Each row is a point. Each copy is the shape, with its points in the same order, turned, moved and blurred by noise. Say if it was mirrored as well.
In the rows, zero is written as 128.

Shape (9 x 3)
[[115  97 128]
 [143 105 164]
 [ 97 101 146]
 [144 126 137]
 [113  88 139]
 [131  86 124]
 [103  87 138]
 [138 216 106]
 [ 96  88 131]]
Copy 1 (9 x 3)
[[147 129 149]
 [131 158 120]
 [127 129 156]
 [146 129 108]
 [145 137 158]
 [165 137 139]
 [142 132 164]
 [110  55  50]
 [140 123 166]]
Copy 1 is: only turned
Copy 2 (9 x 3)
[[115  96 144]
 [156  97 128]
 [108  91 121]
 [145 124 142]
 [119  84 138]
 [125  91 160]
 [108  82 133]
 [128 219 130]
 [100  85 137]]
Copy 2 is: mirrored
Copy 3 (9 x 3)
[[134 101 138]
 [146 134 176]
 [122  87 160]
 [136 148 149]
 [143  94 150]
 [153 108 132]
 [139  84 146]
 [ 72 207 113]
 [125  83 143]]
Copy 3 is: only turned

Shape (7 x 3)
[[100  96 148]
 [104 123 124]
 [225  99 137]
 [109 120 151]
 [157 122 139]
 [120 106 159]
 [129 133 153]]
Copy 1 (7 x 3)
[[172 129 114]
 [138 130 111]
 [134  48 198]
 [148 143 124]
 [131 104 153]
 [175 131 141]
 [134 130 147]]
Copy 1 is: mirrored
Copy 2 (7 x 3)
[[164 132 146]
 [142 118 130]
 [ 75 217 142]
 [145 121 156]
 [109 153 147]
 [151 144 158]
 [120 126 158]]
Copy 2 is: only turned
Copy 3 (7 x 3)
[[ 99 163 125]
 [133 156 114]
 [104  41 150]
 [106 150 104]
 [116 103 116]
 [ 93 142 114]
 [110 128  95]]
Copy 3 is: mirrored

Shape (7 x 4)
[[167 148  91 114]
 [146 172 154 119]
 [ 96 149 139 144]
 [126 154 156 162]
 [ 89 100 127 140]
 [141 163  76 117]
 [ 95  91 166  90]]
Copy 1 (7 x 4)
[[141  60 137  95]
 [163  86 156 152]
 [139 131 110 151]
 [130 108 127 171]
 [101 147 110 120]
 [161  67 110  92]
 [112 170 168 113]]
Copy 1 is: only turned
Copy 2 (7 x 4)
[[112  94 158 160]
 [117 147 110 171]
 [119 132  85 114]
 [ 90 154  94 132]
 [129 135 115  75]
 [119  77 133 151]
 [174 175 131  95]]
Copy 2 is: only turned

Shape (9 x 6)
[[125 168 157 134 125 117]
 [156  99 105  78 128 107]
 [140 146  75 168 134 138]
 [134 127 139 140 141  68]
 [130 113 158 130 142 106]
 [118 113 155 117  83 102]
 [137 156 120 138 179 117]
 [144 144 156 150 169 137]
 [ 76  79  72 100  96  75]]
Copy 1 (9 x 6)
[[131 125 159 151 130 102]
 [141 126  96  87  84  75]
 [143 110  94 118 150 156]
 [171 110 110 161 116  79]
 [125 113 113 155 118  72]
 [129  77 148 133  88  80]
 [142 157 103 147 143 112]
 [115 142 117 155 160  93]
 [158  76  85 128  24 123]]
Copy 1 is: only turned
Copy 2 (9 x 6)
[[127 117 171 153 150 151]
 [142 116 117 101  80 149]
 [114 150  88 173 142 161]
 [142 131 161 171  97 118]
 [127 100 153 152 113 116]
 [ 91 115 176 130  96 140]
 [166 125 120 166 154 134]
 [140  85 132 172 155 133]
 [ 95 191 126  93  72 101]]
Copy 2 is: only turned
Copy 3 (9 x 6)
[[170 133 117 151 138 117]
 [102 154 119  92 163 165]
 [131 148 115 107  65 125]
 [138 152 156 159 135 159]
 [125 124 126 159 147 149]
 [136 104 158 123 166 125]
 [138 172  95 158 109 141]
 [143 129  84 170 115 142]
 [ 66 163 195  93 152 111]]
Copy 3 is: mirrored
Copy 4 (9 x 6)
[[127 154 136 141 168  96]
 [167 154 152  75  98 112]
 [136 157 161 155 126 175]
 [149 158 134 153 106  82]
 [149 129 115 130 126  92]
 [ 98 145 127 101 118  84]
 [182 159 135 155 150 126]
 [167 119 129 154 164 116]
 [115 203 101  86  52 129]]
Copy 4 is: only turned

Shape (12 x 6)
[[127 147  77 145 159  92]
 [134 125 143 143 149 102]
 [159 157 124  90 119 149]
 [125 134 109 185 105 134]
 [151  97 162 153 129 143]
 [169  86  73  92 155 111]
 [111 104 165 120 114 113]
 [108 144 158 131 128 130]
 [143  28 106 163  96 166]
 [136 142  88 115 130  85]
 [108 112 149 127 124 172]
 [138 135 102 139 176 127]]
Copy 1 (12 x 6)
[[121 124 104 189  96 114]
 [119 116 143 155 139 138]
 [159 172 125 119 141  98]
 [142 145 147 153  76 162]
 [147 139 156 135 154 178]
 [172 119  56 163 154 128]
 [119 112 139 101 139 151]
 [104 146 154 118 127 134]
 [185 132  95 123 119 237]
 [140 111 102 151 105  95]
 [119 168 129 105 136 166]
 [118 152 107 184 131 127]]
Copy 1 is: only turned
Copy 2 (12 x 6)
[[138 100 123  97 166  68]
 [107 125 147 133 165 115]
 [156 115 100 118 119 155]
 [161  96 148 173 131  83]
 [102 118 132 181 132 137]
 [ 86 100  58 110 126  78]
 [100 154 155 144 108 122]
 [131 128 164 130 130 136]
 [ 88  90 105 212  74  75]
 [137 132 108  97 147  83]
 [119 102 147 148  89 144]
 [114  81 127 114 160 104]]
Copy 2 is: mirrored
Copy 3 (12 x 6)
[[160 111  86 108 184 141]
 [160 133 128 116 142 116]
 [ 82 143 135 107 156 157]
 [152  80 125 149 132 165]
 [132 105 165 119 125 112]
 [ 96  95  91  76 181  89]
 [128 144 125 146 123 103]
 [140 153 147 143 138 132]
 [ 96  35 142 162 129  74]
 [125 123  72 100 158 143]
 [105 124 169 164 155 123]
 [152 113 127 101 190 128]]
Copy 3 is: only turned

Shape (13 x 8)
[[119 170  93 125 121 122 156 135]
 [115 106  91 101 169  94 162 146]
 [119 159 167 125  87 161 140 122]
 [123 159 106 148 123  80 109 114]
 [149  93 144  88 160  94 157 147]
 [131 115 158 128 168 112 212 162]
 [111 149 116 132  76 147 136  77]
 [ 72 197 101 160  98 133 121  66]
 [164 136 124 146  91 167 121 126]
 [130 157 104 150 124 133 127  76]
 [113 129 129 172  87 153 128 107]
 [128 112 148 118 161 159 131 161]
 [ 99 144  91 151  84 116 108 113]]
Copy 1 (13 x 8)
[[136 133  95 137 147 104 148 133]
 [149 171  99 130  89 144 170 145]
 [130  61 131 155 120  82 136 113]
 [ 78 148 119 159 135 114 129 147]
 [158 156 127 155  50 123 150 143]
 [171 139 131 115  63  78 192 160]
 [ 96  76  77 142 128 101 112 110]
 [ 67  72  79 137 184 115 127 152]
 [119 103 133 123 117  87  98  85]
 [ 92 110  97 122 132 108 100 147]
 [ 83  81 117 114 119  96 131  97]
 [159 111 161 118  87 134 146 122]
 [ 71 119  98 146 145 123 136 100]]
Copy 1 is: mirrored
Copy 2 (13 x 8)
[[152 149 151 128 130 114 146 160]
 [153  88 133 101 114 172 162 150]
 [106 158 134 121 136  62 120 105]
 [141 116 128 188 147 126 123 159]
 [130  72  98  87 105 131 139 140]
 [153  62 141  64 129  99 189 129]
 [128 162 164 141 164 106  77 126]
 [126 169 184 181 189 117 114 145]
 [159 176  89 122 149  97 100 114]
 [150 145 136 146 182 124 108 151]
 [154 151 138 151 166  97 110  91]
 [117 119  94 101 135 121 165  96]
 [148 157 154 182 138 134 106 120]]
Copy 2 is: mirrored
Copy 3 (13 x 8)
[[132 165 117 149 138 109  86 126]
 [158 127  77 168  85  94 113 157]
 [ 87 147 143 132 161 179 119 114]
 [174 169 109 129 133 122 125  89]
 [125 127  70 140  88 110 167 158]
 [112 154 113 161  76 136 138 198]
 [114 129 162 159 146 144 100  66]
 [147 160 149 127 134 155  50  57]
 [113 116 165 127 174 119 136 127]
 [146 138 153 114 123 118 100  88]
 [137 130 168 147 145 163 126 101]
 [130 111  99 130 138 144 125 180]
 [166 142 138 159 163 132 102  82]]
Copy 3 is: only turned
Copy 4 (13 x 8)
[[165 133 111 129  87 117 132 114]
 [157 143 124 145 166  74 151  89]
 [133 133 141 142 101 158 112 174]
 [125  90  99 107 105 107 121 104]
 [133 138 163 155 172  72 124 103]
 [168 152 139 215 154  91  92 105]
 [158 124 106  84 112 154 107 160]
 [143 124  54  82  91 168 109 127]
 [138 125 129 125  95 107 127 198]
 [134 130  84  96 107 106 107 144]
 [156 109  91 136 117 140 115 185]
 [106 157 137 179 142 101 144 148]
 [146  91  96  98 114 140 151 149]]
Copy 4 is: only turned

Shape (13 x 9)
[[149 137 166 162 175 143 148  80 143]
 [109  80 166  81 188 131 117 132 165]
 [158 138  99 126 142 107 118 107 139]
 [181 127 129 122 152  68 172 143  94]
 [127 152 162 157  98 132 176 134 166]
 [144 112 170 150 105 114 186  77 115]
 [113 133  67 105 141 146 165 176 128]
 [120  95 171  85 168  73 148 129  99]
 [123 121 149 123 143 178 106 134 145]
 [ 78 133 136 102 137 110 147 148 117]
 [106 162 111 130 102 129 129 100 112]
 [154 118 140 175 107  77 135  99 130]
 [ 81 113 152 148 127 144 139 142 147]]
Copy 1 (13 x 9)
[[134  84 147 103 152 175  74 158 160]
 [192 101 181 172 111 116 113 165 162]
 [166 108 108  99 130 165 135 143 117]
 [177 100 162  61  85 170 112 102  96]
 [ 84  74 142 144 126 164 113 117 107]
 [113  92 121 115  96 162  45 113 120]
 [136 172 162 143 115 178 175 121 107]
 [180 107 180 104  69 105  90 133 129]
 [151 117 146 165 172 137 118 124 153]
 [121 138 169 126  97 108 137 128 124]
 [106 143 104 110 137 128 123 124 117]
 [130  67  92  87 102 156 104 100 135]
 [105 106 153 159 120 132 126 118 164]]
Copy 1 is: mirrored
Copy 2 (13 x 9)
[[159 115 163  74 138 155  79  87 140]
 [106  74 165 153 118 141  91  62 102]
 [142 104 120  98  92 156 126 127 136]
 [125 160  76  92 120 185 135  73 119]
 [175 155 172 123 154 145 139 112 155]
 [157 162 158  73 142 110 143  72 145]
 [ 68 127 138 153 120 180 153 133 181]
 [ 96 113 127 114 130 154 130  42  80]
 [126  96 155 141 141 122  85 125 143]
 [ 88 118 146 136 152 153 154 113 105]
 [128 114 149  95 147 121 159 154 148]
 [176 176 134  84  98 133 128 110 112]
 [114 137 192 144 146 129 119 127 127]]
Copy 2 is: mirrored
Copy 3 (13 x 9)
[[146 123 103 162 130 174 118  80 105]
 [147 172 111 105 121 221 156 154 145]
 [129 111  91 108 166 129 112 130 126]
 [ 72 113 104 144 199 138 157 142 102]
 [116 157 136 134 105 103 160  82 115]
 [100 132 114 202 116 126 144 101 144]
 [110  86 143  56 130 128 174 146 121]
 [121 149 107 164 171 182 182 177 130]
 [155 142 152  98 126 170 125 100 140]
 [146 129 141 121 130 137 184 168 116]
 [156 106 130 132 135  87 137 127 145]
 [100 150 106 170 147 104  97 130 112]
 [146 150 159 124  89 137 142 135 119]]
Copy 3 is: mirrored

Shape (14 x 9)
[[106 157 159 133 159 125 120 141 156]
 [140 143 108 130 129 155 129  96 120]
 [104 135 136 149 150 127 118 103 111]
 [119 138 125 138 125 206 121 106 105]
 [127 150 249 120 138 124 132 197 140]
 [168 126 115 150 145 138 139 127 119]
 [122 139 164  67 121 118 126 132 107]
 [130 123 138 145 143 127 136  99 142]
 [153 173 125 143 116 147 135 119 111]
 [111 134 156 107 116 120 124 147 126]
 [145 132 112 139 141 137  89 121 107]
 [179 149 108  66 155 132 122 100 112]
 [113 127 122  94 146 127 122 140 157]
 [107 136 101 125 157 139 143 115  97]]
Copy 1 (14 x 9)
[[115 182 133 129 129 118 122 119 125]
 [163 124 151 100 101 145 140 133 114]
 [121 140 133 138  81 131 138 126 112]
 [165 130 147  90  78 126  99 146  85]
 [ 41 189 118 124 171 127  58 128 107]
 [122 117 165  93 120 127 153 155 127]
 [111 127 105 112 124 162  91  93 137]
 [138 136 151 142 117 140 138 146 133]
 [138 132 147  87 127 150 149 131  88]
 [112 132  98 121 132 127 107 119 125]
 [118 109 159 107  99 110 143 109 110]
 [144 114 165  71 120 168 127  84 164]
 [141 147 118 116 125 112 116 115 162]
 [138 138 121  97  68 137 144 135 141]]
Copy 1 is: mirrored
Copy 2 (14 x 9)
[[128 126 109  77 137 111 123 144  95]
 [140 126 136 143 103 140 150 114 107]
 [128 129 106 106 123 134 127  90 113]
 [ 91 138 142 162 112 114 148  99  96]
 [100 195 142  52 160 108  71 186 113]
 [134 144 137 127 110 180 147 134 103]
 [153 143 137 129 121 102  77 149 141]
 [154 145 115 110 138 144 144 111 103]
 [129 139 162 116  84 137 150 125 113]
 [132 132 132 108 141 112 110 146 144]
 [123 104 143 130 118 164 119 111 105]
 [178 115 140 164  82 147  98 154  93]
 [146 104 110 126 143 119 127 158 119]
 [125 121  92 141  95 140 140 116 128]]
Copy 2 is: only turned

Shape (14 x 11)
[[224  70 173 127 122 152 137 112 136  81  72]
 [135 233 102 118 164 104 118 110 132 135 122]
 [120 102 165 114 151 152 137 195 141  83 116]
 [119 128 124 121 165 121 152 127  85 158 140]
 [115 112  99 132 129 194  76 120  85  98 152]
 [119  82 117 121 118 118 115 112 120 104 105]
 [152  91 113 168 126 111 159 121 115 154  52]
 [130  81  86 118 148 122  98 137 109 135 154]
 [120  96 104 149 117 121  89 113 143 140 142]
 [140 164 110 128 127 128 143 188  99 123 156]
 [126 118 160 130 138 113 115 137  60 140  97]
 [123 116  94 114 154 119  75 121 127 172 112]
 [124 124 152 216 148 123 153 133 118 115 152]
 [147 154 118 133 117 126 165 131 145 174 154]]
Copy 1 (14 x 11)
[[192 178 138 108  99 144 160 199  96 181  79]
 [ 75  48 118 162  82 102 111 138  95 100 123]
 [133 132 125 148 169 192 126 133 129 186 115]
 [ 89 136 158 142 119 158 125 130 135  78 119]
 [159 142 114 153 139 113 181  76 152 115 145]
 [137 158 160 124 122 121 140 147 136 146 163]
 [113 153 192 111 135 102 138 202 145 126  95]
 [125 160 122 139 151 135 150 143 136  89 176]
 [120 167 120 126 143  88 122 137 127 119 157]
 [118  85 140 138 174 154 126 116  89  97 118]
 [ 81 157 179 136 124 146 173 131 111 130 112]
 [ 89 152 121 174 133  96 146 160 133 100 161]
 [ 95 141 119  62 147 135 108 111 143 123  87]
 [118 128 142 141 142 116  71 141  97  79 103]]
Copy 1 is: only turned
Copy 2 (14 x 11)
[[109 111 116 202 174  64 203 118 113 114 169]
 [149 147  81 137  37 167 137 133 133 112  91]
 [118 189 149 125 167 132 170 103 124 105 171]
 [123 142 103 120 114 144 128 124 192 159 143]
 [141 115 141 128 118 103  79  55 125 147 168]
 [122 113 148 157 145 110 109 129 157 108 155]
 [117 101  80 140 172  87 134 179 161 116 128]
 [173 104 140 127 126 120 114  98 185 125 174]
 [167  74 144 123 140 134 108 132 143 118 152]
 [184 187 122 116 102 119 138 124 141 143 133]
 [130 146  88 165 163 140 120 110 162 152 134]
 [163  95  91 134 114 158 107 123 160  97 168]
 [129 117 133  82 157 111 156 112 143 154  81]
 [161 128 117 114  90 127 160 177 143 164 144]]
Copy 2 is: mirrored
